Rows are points. The ring and each string are closed loops that go straight from each point to the next, and from the last back to the first. Before rounding, they use only three directions, however many columns there are. Count how often each string passes through the ring. Passing back the other way cancels.
In the rows, zero is written as 128.

Ring (9 x 4):
[[174 114 137  94]
 [185 127 159  98]
 [168 161 166 117]
 [129 173 142 131]
 [ 99 167 125 137]
 [ 61 134 103 136]
 [ 58 110  89 127]
 [ 90  97  79 109]
 [124  99  88  98]]
String, 24 rows:
[[116 132 130 120]
 [ 88 134 144 134]
 [ 50 142 120 147]
 [ 29 141  84 147]
 [ 76 149  61 127]
 [100 136  90 120]
 [ 91 102 133 121]
 [ 81  89 124 118]
 [109 116 113 115]
 [109 121  71 108]
 [119 110  56  97]
 [140  90  74  87]
 [145  79 147  95]
 [136 109 142 107]
 [152 132 113 103]
 [193 144 114  92]
 [222 133 177  90]
 [199 126 207 102]
 [147 123 173 114]
 [138 137 142 116]
 [156 174 130 119]
 [153 195 134 127]
 [134 202 127 135]
 [119 179  95 127]]
Times through: 1

Ring, 9 rows:
[[113  82 136 114 121 190 117 178]
 [126  59 135 141 123 180 142 170]
 [133  52 133 170 129 149 172 148]
 [107  94 131 153 136 128 159 133]
 [ 94 123 130 136 136 117 145 127]
 [ 96 161 127 115 120  89 127 113]
 [107 165 126 110 107  85 120 113]
 [110 151 128  96 103 118 105 136]
 [104 127 133  90 111 162  96 163]]
String:
[[129  88 129 165 123 109 169 123]
 [113 106 130 142 125 121 149 132]
 [112 112 130 133 122 125 140 135]
 [119 119 127 152 121  87 160 110]
 [ 75 168 128 116 136  90 130 110]
 [ 65 182 129  95 135 104 110 120]
 [ 78 159 131  97 129 126 108 136]
 [ 84 153 131  98 125 129 108 139]
 [ 88 173 128  93 116 105 105 125]
 [ 99 138 130 108 119 128 116 139]
 [129 133 126 129 102  91 136 117]
 [133 148 124 118  91  82 125 114]
 [121 163 126  89  89 105  97 130]
 [132 123 128 120  99 114 126 133]
 [121 110 130 130 114 127 136 138]
 [ 94 122 134  97 123 167 104 163]
 [ 74 118 140  56 126 235  62 208]
 [109  85 137  98 118 207 100 191]
 [133  73 133 136 113 164 137 162]
 [122  95 131 135 117 139 140 145]
 [104  92 135 120 128 173 125 165]
 [123  44 137 148 131 194 148 177]
 [154  16 134 188 124 164 186 158]
 [164   7 132 209 124 144 206 144]
 [123  49 134 169 137 161 170 154]
 [107  93 133 137 131 148 143 148]
 [116 104 131 136 121 131 142 139]]
Times through: 0

Ring (6 x 12):
[[192 103 122 106 152  69 124 146  78 129  75 178]
 [160 111 137 115 138  89 132 140  93 128  82 170]
 [ 85 139 125 146 126 175 140 130 149 120 157 110]
 [ 64 152 111 157 128 207 131 132 170 122 190  89]
 [105 144  96 144 145 176 114 143 149 130 174 107]
 [162 120 102 122 155 115 117 146 107 128 122 145]]
String (29 x 12):
[[124 128 119 133 138 140 131 137 125 124 132 132]
 [ 94 138 129 141 128 161 130 135 142 128 144 124]
 [ 98 137 123 141 131 163 131 135 142 126 149 120]
 [112 131 116 139 135 156 136 134 135 120 146 119]
 [ 89 137 113 150 130 186 147 127 153 111 172  96]
 [ 39 161 111 166 122 232 133 129 187 121 210  72]
 [ 54 155 104 163 128 224 136 129 179 117 207  74]
 [ 88 142 105 151 135 191 135 132 157 117 180  94]
 [ 46 165  94 167 132 237 121 136 189 125 223  67]
 [ 41 173  93 166 135 238 101 144 193 138 224  73]
 [ 72 161  99 153 139 201 100 147 169 141 192  98]
 [109 140 108 139 141 161 115 143 140 132 155 120]
 [129 128 107 134 143 147 130 138 127 121 144 123]
 [139 123 103 132 146 142 135 137 123 117 142 123]
 [134 126 111 131 143 138 128 139 122 124 135 132]
 [143 128 107 127 149 128 113 147 118 133 130 141]
 [173 120 103 116 159 100 104 153  99 138 109 160]
 [206 104 104 105 164  69 115 151  76 131  84 174]
 [206  98 110 105 159  69 129 145  74 122  81 172]
 [170 109 114 118 149 102 137 138  97 118 105 150]
 [160 116 120 119 146 103 124 144 101 129 103 158]
 [173 113 129 109 148  78 112 150  88 140  78 181]
 [197 101 138  99 148  47 117 149  67 138  49 201]
 [152 119 130 117 142  99 118 146 101 136  94 167]
 [144 119 120 126 141 122 134 137 112 122 117 142]
 [163 107 129 118 140  98 146 133  95 116  94 156]
 [155 109 143 116 133  91 143 135  94 123  80 168]
 [140 113 138 124 131 111 148 131 106 118  99 151]
 [130 120 126 130 134 132 144 132 119 117 122 135]]
Times through: 0
String, 24 rows:
[[173 109 145 105 141  64 117 148  81 141  59 194]
 [167 106 148 109 136  72 133 140  84 131  63 185]
 [146 112 130 124 135 115 149 131 107 114 106 146]
 [126 123 123 132 135 138 143 132 122 117 128 131]
 [ 97 131 126 143 126 166 150 126 141 113 150 112]
 [ 49 154 124 159 119 211 137 129 174 122 186  89]
 [ 67 153 118 152 128 194 121 137 164 131 177 102]
 [116 133 115 136 138 152 128 138 133 125 144 125]
 [ 79 145 105 154 132 200 139 130 162 115 187  87]
 [ 26 171 103 172 125 249 120 134 199 128 228  64]
 [ 22 175 107 171 124 247 113 137 200 134 225  69]
 [109 136 115 138 137 157 125 139 137 127 148 122]
 [119 128 113 137 138 153 139 133 132 117 146 119]
 [ 61 146 120 158 121 206 150 123 168 111 184  86]
 [ 70 144 134 149 119 181 138 130 156 124 157 111]
 [111 133 129 134 132 142 125 139 130 131 129 137]
 [135 121 121 129 138 129 137 136 117 121 123 137]
 [161 108 128 119 139 100 146 133  97 116  96 154]
 [151 115 121 124 142 115 137 136 107 120 112 146]
 [163 115 131 113 143  87 119 146  94 136  84 174]
 [213  95 143  91 151  26 113 153  54 143  29 218]
 [201  96 129 102 150  56 133 143  69 125  60 186]
 [170 108 121 117 145  97 139 137  94 118  97 156]
 [155 117 127 118 143 100 122 144 101 132  96 163]]
Times through: 1
